Every row gives one point. The points of each table are mixes of a few directions, plus a little noise. Count the directions of each table, and those that both share. Where both have some left over, give the other angles between the two spaces (their principal angles), to ten degrees, smallest first.
(in the rows, 128 means zero)

First (7 x 2):
[[209 212]
 [129 129]
 [120 120]
 [ 66  65]
 [122 122]
 [109 108]
 [140 140]]
Second, 5 rows:
[[ 92  91]
 [140 140]
 [198 201]
 [ 88  89]
 [120 119]]
Directions: first 1, second 1, shared 1

First (9 x 6):
[[163 175 127 100  74 137]
 [ 61 197 166  80 124 178]
 [224  94 166 175  93 108]
 [150 155 138 161  95 125]
 [159  70  80 149 147  90]
 [  7 150 111 163 187 138]
 [111  96 134  99 162 133]
 [101 142 107  76 135 140]
 [176  74 122 149 135 103]]
Second:
[[144 178  27 118  67 170]
 [143 116  62  87 132  82]
 [136 112 100 103 140  91]
 [134  79 123  89 175  46]
 [122 102 171 129 158 103]
 [109 146 209 181 121 190]
 [126 136 135 138 121 144]
 [111 154 195 180 111 197]]
Directions: first 4, second 2, shared 1; angles 40

First, 10 rows:
[[121 168 138 188 194 235  91  94 116 137  56]
 [170 167 206  91 147  56  17 219 158 137  77]
 [123 130 123 137  73  77 186 106 150  51 176]
 [110  67  73  95 106 129 184 116 100 180 182]
 [114  96  93 120 122 146 163 110 109 157 153]
 [148 156 171 119 123  79  86 165 153  99 111]
 [154 161 182 113 135  78  62 180 153 113  96]
 [107  78  74 113 114 149 184 102 101 169 171]
 [109 144 109 184 145 202 160  68 120  99 114]
 [122 112 112 121 121 129 147 122 121 139 144]]
Second, 9 rows:
[[117 115 131 193 124 165 154  93 109 126 132]
 [ 79 143 165 141  64  40 126 165 144 157  66]
 [200 114 126  57 173 125  80 164 133 111 185]
 [169 173 173 141 114  99 124 116 182  23 169]
 [145 119 101 109 153 124 118 141 102  82 125]
 [136 125  78 153 164 180 151  91  95  51 130]
 [ 87 114 165 183  90 144 148 109 133 231 119]
 [124  98 113 168 144 175 143 105  90 145 137]
 [ 94 147  99   7 126  99 107 171 168 226  87]]
Directions: first 3, second 5, shared 2; angles 90

First:
[[ 98 131 134 135 197  75  63 128  82  87 167 131 124 104 138 147  82 119]
 [160 124 118  97 112 177 179 133 163 134 133  91 121 111 141 102 154 127]
 [125 141 120 116  99 145 154 140 143 117 126 103 119 117 133 115 145 133]
 [108 116 145 161 183  72  58 110  82 127 134 178 144 146 117 163  84 121]
 [181 100 121  95 151 173 166 116 160 154 145 104 125 112 139 110 138 118]
 [ 69 143 123 143  89  66  96 143 116 159 147 120  90 115  88 142 109 127]
 [153 135 127 109 157 167 150 130 130  75 128 111 145 117 168 112 139 130]
 [169  92 140 160  78 157 154  98 157 222  59 201 161 205  92 139 154 132]
 [ 86 169 123 136  85 122 132 152 120  76 111 114 125 126 138 122 143 144]]
Second (10 x 18):
[[120 129  98 123  84 153 152 106 151 145 116 119 103 117 154 145 166 138]
 [178 116 133 109 176 159 148 131 139 130 140 116 154 131 136  92 128 119]
 [111 158  65 133 139 179 132  77 123  63 103 129 134 116 249 151 197 155]
 [ 86 184  96 144  59 114 146 162 144 154 116 100 125 146 113  72 172 144]
 [ 95 108 165 142  92  65  96 143 115 166 137 147  95 126  53 168  76 117]
 [146 106 156 103 124 127 143 147 139 136 149 107 109 107  90 129  98 114]
 [132 138 141 117 148 125 130 154 122 101 144 107 137 120 120 102 113 123]
 [163 102 165 147 172  87 103 147 122 208 139 162 166 176  47  88  83 107]
 [106 121 105 133 148 115  96  91 113 121 140 137 106 105 165 172 129 130]
 [143 118 157 128 139 156 133 122 112  56  96 156 151 136 154 161 118 132]]
Directions: first 4, second 6, shared 4

First, 11 rows:
[[122 120 125 123 107 164 126 110 139 137 114 118 116 126 128 118 144 138
  123 119 117 114 140 142 133 106 140 105 127 111 122 132]
 [141 136 114 163 187  42 151 173 105  94 142 162 177 142 109 138  92 113
  151 159 147 134  84  91  84 179  92 174 125 159 144 114]
 [139 107 148 125 131 119 110 140 122 117 195 120 137 136 142 110 135 137
  174 136 159 152 110 110 129 151  86 121  89 109 135 111]
 [127 111 117 139 123 144 135 122 135 122 124 128 137 136 118 109 140 141
  145 131 126 108 119 128 110 121 119 108 114 108 128 124]
 [122 132 109 138 127 139 144 119 134 130  86 135 129 128 113 129 129 129
  110 127 109 103 132 137 115 113 147 123 145 130 124 135]
 [128 120 131 126 121 139 124 124 131 129 137 123 126 129 130 120 135 134
  137 127 131 127 128 129 129 125 123 118 119 117 128 126]
 [126 108 108 147 125 147 142 121 137 119 113 131 142 138 111 105 142 144
  147 133 122  97 115 129 100 118 120 103 115 105 127 124]
 [132 106 126 138 128 135 128 129 130 117 152 126 141 138 124 105 140 142
  162 135 139 120 111 120 111 133 102 110 101 105 131 117]
 [131 138 163  97 116 128  97 129 122 142 171 112 104 116 159 142 126 119
  123 117 144 172 146 130 171 135 127 139 125 135 127 129]
 [126 126 107 147 139 122 147 130 130 119 100 140 144 134 109 123 126 130
  128 135 119 104 117 126 102 127 129 127 133 129 129 128]
 [113 204 162  66 105 131 103 111 123 183  74 116  56  83 165 208  99  81
    7  90  95 179 207 167 223 100 222 180 216 199 112 167]]
Second (11 x 32):
[[123 130  91 159 145 118 163 130 131 116  70 149 150 137  95 126 121 129
  117 138 107  86 115 127  87 122 140 130 146 135 128 132]
 [122 114  98 150 125 150 152 116 139 121  87 135 140 137 103 109 140 142
  132 132 110  85 119 134  95 110 134 105 128 111 125 129]
 [123 143 153  95 104 152 105 113 130 153 133 110  92 111 153 146 132 120
   99 109 124 154 161 146 175 113 154 130 143 135 121 139]
 [141 100 167 110 119 130  91 137 122 122 229 107 127 133 159 106 142 140
  187 131 171 170 114 111 147 153  76 114  73  99 135 108]
 [136 113 135 136 139 113 123 141 122 114 169 129 145 137 130 114 130 134
  165 139 149 137 107 111 116 149  94 126 100 117 135 114]
 [127 134  93 162 157  98 163 140 125 111  81 154 158 137  96 130 113 124
  122 144 114  94 107 119  85 135 131 143 144 143 132 128]
 [124 120  98 153 134 135 153 123 135 118  88 140 146 137 102 115 133 137
  130 135 112  89 117 130  94 118 132 115 132 119 127 129]
 [123 124  89 160 141 126 163 126 134 116  70 147 151 138  93 119 127 134
  123 138 106  81 113 129  84 118 137 122 141 127 128 130]
 [126 155 161  90 114 129 100 124 123 153 142 113  92 107 159 160 118 109
   91 110 129 172 162 140 184 125 154 150 150 153 123 140]
 [120 147 127 116 118 140 129 116 132 144  92 126 109 116 130 147 124 119
   89 116 109 126 152 144 147 110 163 135 157 144 121 142]
 [141 127 197  79 113 119  67 140 114 141 246  97  99 116 186 137 129 120
  155 118 176 213 141 117 194 157  94 140  93 125 132 116]]
Directions: first 3, second 3, shared 3
